Every row gives one point. A path goes straight from each point to the next, and from the last back to the first. The post is the endless flat space through its rows: a point in 2 columns, a line in 3, a plane in 4, and so on, so that a path can go around it. How many times does the path go around the post? Going back the other way cancels.
(in the rows, 128 means zero)

Post (1 x 2):
[[123 120]]
Path (26 x 2):
[[ 78  98]
 [ 59 109]
 [124 158]
 [173 149]
 [192 132]
 [123 145]
 [ 92 121]
 [ 65  72]
 [ 78  68]
 [105 124]
 [120 171]
 [191 124]
 [179  99]
 [162 145]
 [103 143]
 [117 152]
 [ 95 151]
 [ 71  74]
 [144  73]
 [ 98  81]
 [ 47 104]
 [118 168]
 [143 163]
 [181 128]
 [144 145]
 [ 82 126]]
Times around: 0

Post (5 x 6):
[[123 137 101 130 117 142]
 [119 185 130 131  80  99]
 [124 142 153 105  86 103]
 [133 120 114 143 118 102]
 [ 67  98  80 165 246 193]]
Path (30 x 6):
[[127 213 129 160  86 129]
 [162 120  53 170 166 149]
 [121  71 157  83 151  83]
 [ 93 106 130  97 143 150]
 [ 81 132 108 186 139 100]
 [147 174  70 207  96 148]
 [ 62 208 137 150 146 180]
 [ 93 129 147 178 166  92]
 [155 100 176  73 102 184]
 [126 140 108 101 178 182]
 [108 181  99 126 105 117]
 [ 63 124  91 155 182 143]
 [107 184 133 169  55  69]
 [113 146 182 114 103 138]
 [160  85 195  83 130 133]
 [147  85  95  87 121 180]
 [ 92 131  34 180 152  96]
 [ 81 168  57 175 140 148]
 [130 113  98 149 106  85]
 [ 76 171 146 109 121 118]
 [ 96 129  60 205 143 135]
 [139 141 128 152  83 110]
 [157 164 127 156 101 106]
 [ 94 147 126 106 146 149]
 [109 128  88 142 125  74]
 [102 127  72  95 145 187]
 [137 145 154  82  98  86]
 [ 86 140 136  66 135 121]
 [ 46 135 140 121 143 115]
 [148 163 116 135  10 119]]
Times around: 4

Post (8 x 9):
[[191 146 152 161  91 115 112 126 128]
 [128 111 101  81 160 108 120 116 126]
 [ 96  66 101 156 157  65 103  91 141]
 [ 99 129  99  98 168 108 129 170  90]
 [160 115 156 154 121 134 174 128 129]
 [154 109  91 167  87 119 123 102 150]
 [128 178  90 113 181 108 151 133 117]
 [135 139 128 123 107 112 154 138 146]]
Path (27 x 9):
[[114 249  61 144  99 113 160 130 188]
 [103 126 104  90 139 112 179 110 188]
 [143 195  88  94 144  95 118 162 125]
 [215 121 150 135 126 145 155  95 116]
 [172 172 114  78 137 137 163  75 123]
 [ 98  94 164  90 182  96  97 111 130]
 [130 187  97 121 156 114 140 138 156]
 [138 136  71 165 153 112 197 100 187]
 [158 190 122 101 179  81 182 127 121]
 [123 173  80  90  81 106 153 152  96]
 [162 109 105 181 113 104 167 122 153]
 [135 111 128 154 151 106 121 160 149]
 [106 142 133 126 137 111 141 178 133]
 [116 128  77 208 112  80 126 185 120]
 [120  87 164  59  70 113 149 199  99]
 [114 133 201 129 113 110 235 141 154]
 [127 127 100 183 103 143 161 138 119]
 [116 108 157 121 168 127 172 150 138]
 [171 129 136 136 101 152 151 166 120]
 [132  91 139 104 167  50 135  75 158]
 [108 154 135 164 147  50 167  65 139]
 [ 94 167 125  78 205  82 107 163  91]
 [112 112 105 123 163 108 144 106 159]
 [137 129  31 158 168 115 130 137 133]
 [152 120  92 120  81 170 151 170 172]
 [185 175 180  95 109 171 155 154 129]
 [127 166 145 114  70 123 139 188  98]]
Times around: 3

Post (13 x 14):
[[122 118 133 130 106 130 101 101 130 101 149  80 160 117]
 [200 119 113 153  79 156 132  93 201 117 123 168 143 147]
 [ 29 162 134 117 110 105 151 116 118 157  96 147 168 103]
 [164 141 144 119 147 148 129  96 172  99 156 201 137 128]
 [119 108 171 131 138  76 137  96 160  95 120  49 135 141]
 [233 104 136 122 116 178 113  96 161 154 164 210 137 160]
 [113 140 165 132  84 141 139 123 121  98 101 181 115  89]
 [141 162 180 171 143  83 103  95 117 125 110  54 129 148]
 [ 62 148 122 149 118 158 160 157 108 120 108 206 118 128]
 [202 133 109 132 119 127 151 102 151 129 161 149 127 116]
 [ 36 162 143 106  98 122 110 144 125 121 109 157  99 113]
 [146 136 139 134 118  67 117 118 117  89 130 111 158 168]
 [116  98 151 165  92  67  89 122 133 110 154  88 135 113]]
Path (23 x 14):
[[128 107 159 116 142 163 117  83 125 153  92 112 100 161]
 [147 144 162 137 158 129 119 147 129 112 100 165 110 108]
 [ 95 136 151 127  65 102 116 114 104 235 132  87 217 142]
 [139 181  97  89 122 127 179  89 198  69 141 132 114 206]
 [ 93 143  92 160 106 138  72  72 141  83 159 112 129 104]
 [ 67 157  80 155  75 128  57 134 174 113 105 145 199  86]
 [107  97 136  97  84 151 120 128 193 101 134 204 165 144]
 [ 85  77 114 170 139 168 141 148 175  86 149  95 173  57]
 [108 106 107 134 188 180 140 170  85  75 140 223  94 192]
 [ 40 114 161  78 136  89  44 127 137 163 180 133 116 188]
 [163 132 120  37  84  89 179  79 190  68 132 150 189 127]
 [185 146 134 138  28 215 144  90 173 162  87 117 101  43]
 [154 140 112 169 136 134 113 100 127 131  96 173 153 126]
 [139 109 128 146  73 162 136 104 155 105 105 125 110 117]
 [ 96  68 160 179  17 123 100 157 138 117 170 164  84 109]
 [127 152 163 198  75 110 147 104 140  37 144  82 101 112]
 [ 65 177 116 185 137 141  64  86 130 150  98  52  80 109]
 [149  99 184 174  94  72  69 127 168  88  59  90 115 144]
 [123 114 142  63 107 113 134 163 133  78 134 178 148 116]
 [112 163 113 136  79  98 196 181 166 106 104 163 100  97]
 [ 36 182 155 146 155 172  53 145  94  69 124 121  44  54]
 [ 96 113 128 145 138 173 178  98 191  19 116  99  78  87]
 [180  95 105 113 121 117 124  52 153 153 190 125 224 132]]
Times around: 0

Post (17 x 18):
[[118 142 171 117 122 141 153  83 164 164  81  65  94  79 161 146 148 174]
 [122 103 115  97 104 166  98 165 125 149 134 134 155 120 106 130 104 117]
 [162  75 130 118 153  90 136 200 130 127 121 110 154  98  97 107 159  95]
 [144  83 197  73 116 173 136 108 149 135 166  50  52 102 158 176 151 162]
 [123 146 117 119 144 139 145 172 141 102 151 142 119 126 104 155 137 105]
 [130 126 192  87 164 185 114 105  97 143 148  95  88  42 193 121 192 148]
 [150 173 125 196  68 135  98  79 123 107 102 123  84 175 114  63 118 140]
 [182 132  65 156  92 119 106  64 107 105  86  95 114 146 109  93 113 181]
 [101 163 116 189  94 112 128  97 103 146 155 115 114 154 103  90 134 194]
 [103 152 125  83 149 132 182 149 115 153 140 105 165 202 138 103 132 108]
 [127 103 138  32 176  79 131 187 144 132 144 121 131  78 102 104 114  73]
 [111 108  81 108 132 127 115 191 144 117 155 135 147 121 156  79 160  94]
 [101  72 114 124 133 127 145 137  96  68 128 154 147  90 155  87 100  90]
 [106 128 155  87 174 123 119 197 143 142 132 147 146 159 162 152 119 107]
 [109  79 124 103 182 112 101 149 132 118 130 124 197 113 122 115 161  69]
 [157 142  79 166  64  86 147  88 115 104 152 181 123 193 109  86 118 145]
 [110 119 103 158 105 142 125  91  88 136 105 119  69 180 117 107 143 138]]
Path (26 x 18):
[[160 120 124  65 110 111 127 180 116 105 131 124 129 157  73  81 115 104]
 [105  45 188 160 109 170  63 126 148 117  30 117 161 139 123 197 127  77]
 [ 85 131 133 146 124 120 106 190 120 159  83 134 173  37 127 100  53 110]
 [174 119 137 246 135 102 116  75 167 122 127 155 140 200  93 205 153 147]
 [183 128 143  54 123 129 115  94 135 180 116  73 149 149  80 119  82 190]
 [102  77 157  78 181 133 146 169 147 110 102  55 114 113 106  94 179  76]
 [112 151  78 165 128 147 161 114 123 158 114  85 104 141 128  62 181 139]
 [171  99 137 228 130  92 156 157 184  87 118  47 102 180 120 166 153  90]
 [132  79 102  74 141 122  92 163 129 117 114 117 131 119 185 142 109 124]
 [166 120 192 134  87 169 105 127 162  69  89 105  51 232 113 207  64 127]
 [ 95 104 148  57 174 146 116 124  92 135  79 110 157  29 109 114 134 101]
 [198 130  95  89  98 116 107 129 127  71 122 159  66 188 121 116  92  80]
 [196 138 127 233  95  60  88 219 170 156 244 171 134 164 101 134 220 124]
 [155 144 127 151 134  90 178 131 131 118 167 118  79 141  47 100 106 139]
 [ 60  31 176 125 193 150 178 113  18 164  99 119 151 122 119  83 189 130]
 [178 145 115 127 105 161  84 139 152  87 158 131 151 167  83 108 160  88]
 [219 117 175  94  74 136 194 165 114 145 193 149  23 162  64 123 116 144]
 [163  56 156  54 156 143  96 229 124 170 164 108 151  75 130 147 108 117]
 [174 148  59 116 158  86 104 142  93 104  63 196  31 159 137  80  42 107]
 [104 106 153 130 194 125  74 127 135 129 148 140 156 103 117 144 154 105]
 [147  42 166  23 136 136 163 128 132 124 154  88 171 146 128 175  56  95]
 [221  87 135 116 122  85 133 135 117  92  81  55  98 117 107 107 129  88]
 [110 145 111 106 142  66 145 162 128 143 216 108 114 153 102 114 175 109]
 [149 170 203 131 136 101 170 144 157 176 214  99 153 145 112 128 191 135]
 [105 141  81 179 127 131  56  93  96 101 114 153 103 111 132  87  99 131]
 [106 168 111 158  82  99  76 144 170 158 154 149 108 117  98 148 162 157]]
Times around: 0

Post (17 x 18):
[[145 169 122 153 135 123 148 129 114 132 177 112 147 151 161 134 121 118]
 [142  66  91 170 121  87 103 134 125 142  85 159 127 147 118  81 125 144]
 [173 124 129 168 178 158 161 118  59  87 152 107 112 118 120 119 109 143]
 [ 93 146 117 117 108 157 109 135 120 101 167 107 118 117 150 135 119 104]
 [108 138 170 138 161 142 107 119 126  86 164 130 128 145 147 102 101 126]
 [158 168 118 144 127 133 155 158 144  74 146 129 115 121 125 123  81 101]
 [118 125  71 101 168 142 101  47 112 138 125 141 134 134  86 122 147  70]
 [140 123 156  87 115 140 132 127 117 140 162 133 118 109 141 130 103 103]
 [129 121 116 134 117 163  64  50 116 162  69 149 159 127 104 120 124 105]
 [162 143 146 134 183 154 154 152 136  72 153  87 107 131 150 168 133 149]
 [135 141  95 136 109 105  69 110 131 161 125 166 137 119  66 102 148 130]
 [108 132 109 130 132 138  96  78 163 145 175  93 121 104 140 141  81 118]
 [130  84 127 182 116 151 155 135 145 130 127 144 146 124 108  80 143 148]
 [109 123 130 160 147  92 137 123 123 158  89 123 128 105  90  87 151 113]
 [123 115 116 120  91 136  74  70 124 171 111 111 110 169  69 109 129 105]
 [167 165 131 160 201 188 149 134 106 112 150 124  73 117 160 130 133 107]
 [126 143  83  88 119 140 100  83 126 160 108 118 142 137 111  64 115 150]]
Path (32 x 18):
[[119 163 159  74 165 129 107 106 108 133 138  20 123 160 142 145 119 108]
 [152  92  89 113 210 155 127 107  88 106 139 151 124 152 108  74 113 137]
 [100 120 163 106 154 195 100 102 143 150 120 110  81 130 119 125 117 148]
 [111  97  61 162 143 154 139  75 143 115  99 136 128 137 134 135 144 110]
 [164  55 137 168 138 148 107  77 100 121 118 147 162 187 167 108 121 157]
 [123 161 131 144 138 133  66 101 122 185 151 125 150  87 200 131 120 104]
 [100 127 109 142 214 108 108 109 181  95 114 145 155 113  88  79 130 107]
 [142  91  73 136 120 119  93 123 123 157 160 130 113 175 123  87 125 123]
 [161 163 157 131 126  78 150 106 108 197 142  77 142 104 103 154 147  84]
 [163 136 127 154 177 119 208 140 162 141 130 133 177 143  80 117 173  64]
 [136 144 159 104 148 177 101 137  62 115  87 150 124 118 107 119 108  99]
 [166 184  85 119 125 165 137  98 110 123 157 165 109 129 104 118  89 106]
 [147 113  95 153 165 101 101  97 107 102 129 130 126 146 118 171 170 136]
 [199  65  30 127  60 189 115  97 115 108  95 133 136 136 132 147  98 138]
 [145  90 120 120 105 112  73 136 114  86 191 100  74 106  87 181 104  46]
 [172 119 113 157 133 107 120 115 125 117 144  65 136 151 116  91  66 170]
 [ 51 105  66 117 149 118 140 158 159 145 172 118 152  38 114 103 139 103]
 [120 154 102 187 145 192  98  82 131  83 133 161 188 170 123 126 113 148]
 [171 130 182 138  72 122 140 103 127 163  75 188 144 118  81 132  77  94]
 [160 210 125 143 111 114 101 103 141 172 177  67  91 125 110 124 121 166]
 [ 94 141 130 167 152 116 110 119  95  53 136 138 144 105 130  92 139  84]
 [113 161 139 114 113 198 119 125 126 121 146  83 159 127 189 120 108 112]
 [ 85 133 129 132 184 201  77 112  89 155 148 131 127 112 152 166 173 118]
 [154 150 165 112 153 127 108 132 107 143 144 111  84 152 152 180  98  63]
 [164 102 138 125 126 157 113  85  72 162 160 109 144  56   7 116 111 135]
 [116 109 132 118 119 146 104 121 125 135  58 140 137 166  77 109 154 101]
 [151 160  77 218 154 103 127 146 135 122 125 201 128 130  95  81 117  73]
 [105 102 139 164 116 158 141 186  93 133 146 101  55  95 150 150  99 136]
 [106 117 104 124 159  86 199 151 138 114 171 143 128 128 153  95 145 130]
 [154 105 117 124 129 135 106 111 155  83 190  97  97 170 152  87 102 188]
 [196 109 117 157  61  64 148 173 158 140 168 173 152 112  40 103 141  83]
 [149  92 101 132  94 102 133 132  80 171 178 129 140 132  85 102 120  82]]
Times around: 4
